Each wall is flat, endless, passes through zero and stands at right angles to its row. A trip goes straight from one point to another. List the walls that it crosses, first one first.

Walls:
(1): [-38 -37 -22]
(2): [-25 55 13]
(3): [5 -46 -1]
(4): [-15 -3 -68]
(5): [-31 -31 -35]
Trips:
[-3 9 -27] to [-25 -22 92] => 4, 5, 3, 1
[-33 -32 4] to [-124 37 9] => 2, 3
[-18 -19 -5] to [-14 -18 -73] => none
[-3 -20 27] to [-5 13 46] => 1, 2, 3
[1 -31 -19] to [8 -32 -16] => none

Walls:
(1): [9 21 23 27 14 23 26 -32 14 24 -31]
(2): [49 2 -5 -5 11 -64 -48 8 15 8 93]
(3): [16 6 -7 -46 -31 -27 21 16 -17 22 -9]
Trips:
[-24 10 36 -57 -47 23 32 -25 -23 -5 -7] to [28 -6 11 44 2 -12 -70 -5 -71 -72 60] => 1, 2, 3
[44 13 -50 -45 21 -25 -15 35 -29 -61 -17] to [-27 43 1 -3 -64 -28 -6 -51 -28 82 -10] => 1, 2
[28 1 23 17 -78 48 51 -20 -29 13 -29] to [-12 -28 -44 -2 -15 4 54 60 26 -12 7] => 1
[-20 -18 1 23 -50 63 61 45 7 29 -50] to [20 23 -53 18 31 -21 22 -21 -83 -5 -26] => none
[-5 26 38 40 30 17 76 18 40 31 -30] to [2 5 71 24 14 -1 26 3 44 -51 -50] => none
[46 18 1 14 -5 -51 4 -25 24 11 -7] to [76 -30 -32 -42 45 55 5 -5 -14 48 -12] => 2
[44 14 12 22 -16 22 -34 -16 9 32 -14] to [-25 0 -3 -52 47 6 39 -75 -49 -11 31] => 2, 3
[-18 -4 49 20 -46 -13 -1 -26 2 8 66] to [29 -55 40 13 -100 2 -37 -74 23 -15 9] => 1

Walls:
(1): [93 -19 22 -18 -37 17 2 19 -2 37 -6 24 -25 46 19 0 -8 76 -28 -38 -4 26 -57 -33]
(2): [-1 -5 29 -28 8 35 53 -19 -36 -67 39 76 -8 45 7 -19 -4 15 -10 39 32 22 42 40]
(3): [10 28 8 -67 -15 -46 30 35 -60 23 -28 -4 -21 6 -28 -21 -15 -59 0 -19 36 -30 -4 -51]
(4): [29 -5 -9 -18 5 33 -11 42 -15 36 -8 9 60 27 62 -41 63 51 19 -29 7 25 4 58]
(5): [-19 60 -80 -71 58 18 21 -39 -11 -50 -51 44 22 -17 -14 -59 -8 51 -25 76 28 6 14 -4]
Trips:
[76 5 -40 5 -27 37 -9 2 -40 34 -20 -17 -5 -31 -22 9 -102 28 -60 7 -28 39 -2 -21] to [17 8 3 -49 -6 44 62 7 26 -45 -10 -15 -20 -14 -21 3 16 -40 -1 53 -21 28 6 -13] => 2, 1
[48 -29 -44 28 6 -37 34 22 -20 18 9 -48 -21 26 -17 -5 9 -25 -12 -37 -101 0 -17 20] to [-23 22 -11 -14 -31 19 -51 -5 -17 -34 2 27 27 51 -11 7 -4 -61 -8 11 13 32 59 -9] => 4, 1, 2, 5
[0 -14 -10 4 -57 -7 -63 10 4 63 72 -30 -10 21 -79 62 25 -26 46 -6 -6 16 -50 54] to [-7 -17 -28 37 -41 29 -9 40 59 36 26 42 34 -30 37 65 -30 55 19 -24 19 -8 20 22] => 4
[-35 -37 -27 9 -2 -11 24 24 31 -32 -1 12 -50 -23 -11 -27 -8 -32 -33 25 9 3 -39 -32] to [-1 -19 51 48 -3 19 -17 -22 32 22 26 41 -2 47 -1 16 -28 87 -1 -29 24 -2 -39 -35] => 1, 2, 3, 5, 4
[26 24 33 -49 25 -18 113 -25 -60 -56 -97 -37 16 -44 30 -1 10 -48 -23 45 -38 -24 28 -4] to [39 46 -14 60 44 5 36 27 4 0 -13 -11 -16 13 -36 8 -13 -18 67 10 73 41 -26 18] => none

Walls:
(1): [17 46 -63 58 61 -28 19 -42 34 4 -25 -36 26 -22 1 65 -32 -64 -10 -32 11 37 41 7 61 13 -16 43 42 63 39 -5 14 7 1 29 46 -12 53 -6 18 -30 17 18 -50 42 16 -19]
(2): [-13 -44 -5 -30 36 -11 7 -32 -18 19 11 18 43 61 72 -16 -40 14 -42 -3 -65 -43 -9 -76 -8 -14 26 7 22 -30 -38 10 39 5 13 -16 -37 -30 79 8 38 31 -2 -12 -45 11 -9 4]
(3): [-5 -36 23 27 41 63 -22 3 42 -11 -14 48 -28 -78 12 -30 45 -16 -35 -1 24 14 -15 31 -19 -19 67 12 -47 22 45 -5 13 -14 -12 -13 -2 -8 27 -54 10 -44 -24 21 -31 -65 26 26]
(4): [-10 -33 1 -10 28 32 -9 2 4 -29 24 39 -25 6 -11 -18 -44 48 -19 -29 -1 -8 -31 38 -3 -10 -11 -9 2 -58 -4 25 34 -30 -28 46 -94 41 51 -59 -6 -23 -30 20 10 -19 -79 -6]
(5): [-4 -23 25 22 -5 0 -65 -78 -59 -10 23 -15 -24 -6 -4 -31 -80 32 49 -32 -38 -5 -1 -57 -17 15 -45 16 78 -75 -15 -57 5 -34 -53 -42 32 -15 18 46 -2 64 21 -13 -19 -14 -2 -26]
(6): [-19 -50 -15 3 25 57 -67 45 50 14 25 26 -20 1 -1 40 65 84 -3 -46 -36 -13 -12 47 -25 -5 -62 -29 -35 11 34 -34 24 -27 -13 47 8 14 -38 -41 -22 -15 -22 43 43 -89 -57 -42]
(7): [13 -17 6 50 27 25 -7 -25 37 16 42 58 -23 73 -22 -53 63 31 9 2 -30 33 34 9 -9 30 -36 -23 -15 -4 -14 8 -12 -3 -32 20 6 28 -3 -32 0 -50 -24 55 42 -25 1 16]
(8): [46 -26 -22 -8 26 -62 5 0 -5 -50 44 -16 35 -9 -10 -35 20 16 -21 -13 27 -48 -75 -21 -23 -8 6 22 38 29 58 -7 43 95 49 -10 -50 -5 -4 11 51 -18 -17 -5 -1 68 39 0]
(9): [58 -43 -30 0 -14 -23 -28 -27 41 -54 -45 30 8 25 25 2 42 7 -27 -14 26 58 46 -1 11 48 16 28 2 46 -17 -31 41 54 -43 -30 -3 -27 -66 37 -38 -3 -5 -42 -43 33 3 -32]
Trips:
[40 2 29 5 -7 6 -14 -32 20 -31 81 -84 16 -62 -18 -31 -33 36 16 61 -88 6 22 23 0 -43 23 2 -24 49 20 31 31 -90 48 28 -10 -21 6 -31 46 -8 -20 -16 24 35 -14 95] to [54 -8 64 -27 -39 -28 -7 -25 14 11 5 5 -27 38 -17 65 20 33 -70 -25 42 94 69 -11 -26 28 15 -61 -39 -55 -21 -62 13 26 2 -18 52 -77 -39 16 19 -13 30 11 12 27 -32 46] => 7, 2, 4, 8, 9, 3, 5, 6
[20 -66 -23 3 113 -36 -6 21 -21 2 21 -2 -28 -32 22 -46 55 -38 -51 -17 -7 5 16 27 -20 -4 41 -35 -3 -68 70 34 -50 56 22 -12 -22 -3 35 28 -6 12 -15 21 92 -86 37 -1] to [8 28 14 6 -47 -25 -1 -33 27 -7 -26 36 2 -37 0 -20 -5 12 38 -80 19 -42 -7 41 21 -16 -4 39 39 6 4 -16 -50 30 22 -17 -46 -26 41 1 -5 -99 -23 50 -63 -13 -9 -23] => 2, 1, 6, 9, 7

Walls:
(1): [-16 -53 20 22 -3 16 -29 -28 -15 -48 -37 61 10 35 -34 -19 13 43 -65 14 12 29 -82 24 -21 -48 1 48 -64 -37 38 2 -29 46 37 -20 14 7 -1 -7 110 -1 -25 0 -25 42 -6 -52]
(2): [-26 10 5 -30 16 -13 11 -40 40 -41 -81 48 32 -10 -29 3 33 8 23 -21 -6 23 -52 -41 36 25 -20 -30 6 7 42 -33 -15 -34 -48 79 -101 -47 -13 -33 -2 0 -13 -30 -49 -9 27 -3]
(3): [-63 36 -19 -93 -86 -2 6 -2 40 -7 -4 9 23 14 41 -69 -13 -22 -19 11 -17 -19 63 1 46 8 -2 -38 55 -15 -3 43 0 16 -3 82 3 -40 28 -7 23 40 10 35 -13 46 -11 18]
(4): [-9 -32 -4 -33 25 17 27 -6 -40 52 -59 19 25 -34 58 -1 -5 65 22 -32 67 37 -20 8 -15 -43 -35 -31 46 -57 18 -32 -18 8 5 -24 41 -76 4 -43 -6 1 -1 25 -10 -43 84 -9]
(5): [12 -24 47 7 13 -43 -43 22 20 12 19 17 15 39 3 2 -3 -21 -44 -31 24 39 15 -18 7 6 -12 -5 -23 3 -17 -38 31 -89 -18 -30 29 -5 28 -22 -63 1 22 58 43 7 6 -52]
(6): [-28 17 78 17 13 -3 -14 42 55 24 28 10 0 13 -11 -13 8 -14 -28 7 -30 22 3 35 -62 10 -18 -30 15 -34 13 4 -2 45 -7 59 2 13 -27 -17 -13 2 7 -1 18 -30 -60 1]
Trips:
[18 34 36 5 -54 19 -73 23 54 -8 60 27 31 16 -50 6 15 -21 58 -58 -12 -25 -40 23 -11 22 30 28 -3 66 -66 -3 12 -46 -38 43 -29 35 54 14 -18 -36 -71 36 14 -13 11 -15] to [-23 -52 56 10 8 -18 -8 -16 -5 -1 -46 -18 27 5 -6 27 53 -92 15 18 48 -33 24 -54 22 -3 35 -48 -14 41 16 -19 -1 -22 51 28 -49 34 -24 52 -46 34 23 21 10 47 4 42] => 3, 6
[29 -18 -18 -54 14 15 7 -30 53 29 -5 25 2 -48 -11 37 39 -19 29 -16 -11 16 19 -26 56 -40 62 -11 -58 15 19 68 -34 44 -5 -12 7 -1 17 66 -44 -7 13 16 41 -63 -10 13] to [15 -12 -55 -1 -16 8 24 11 -54 -18 -19 -2 -16 -43 21 -51 13 -5 -40 6 -43 38 17 -65 8 -27 -28 15 -4 64 9 -3 19 -36 -23 34 -62 -18 -90 38 37 40 -62 67 15 29 15 -8] => 2, 3, 1
[77 -92 -1 -46 58 26 15 28 1 22 4 47 12 12 6 77 -3 7 -3 14 7 33 2 8 7 -15 54 72 24 -50 12 45 -22 -46 18 55 22 -18 3 -14 -40 21 -33 -10 2 -10 -38 51] to [10 12 -17 6 -31 39 23 -2 14 -1 -2 -8 -53 78 20 -2 22 -19 -29 -42 -4 -10 -1 5 -10 0 -28 25 35 -64 52 -85 19 -60 -13 53 10 -13 -6 -1 -28 41 41 13 -30 40 7 -67] => 2, 3
[34 31 2 26 12 25 -52 -66 -3 -39 -10 4 -73 16 -31 23 -75 -57 -10 -3 19 37 -23 -17 -31 32 -35 49 -1 -37 16 -5 13 -36 -83 -32 40 -55 1 87 10 -13 102 36 -60 -32 -15 0] to [15 -2 -33 -33 41 37 -38 21 -19 43 51 5 11 -67 66 24 -17 -16 -14 -13 -35 -46 -76 24 -42 -30 57 -16 -26 -119 -25 4 21 -44 85 -4 24 26 -44 -75 11 -11 -58 -62 22 -23 -20 55] => 4, 6, 5
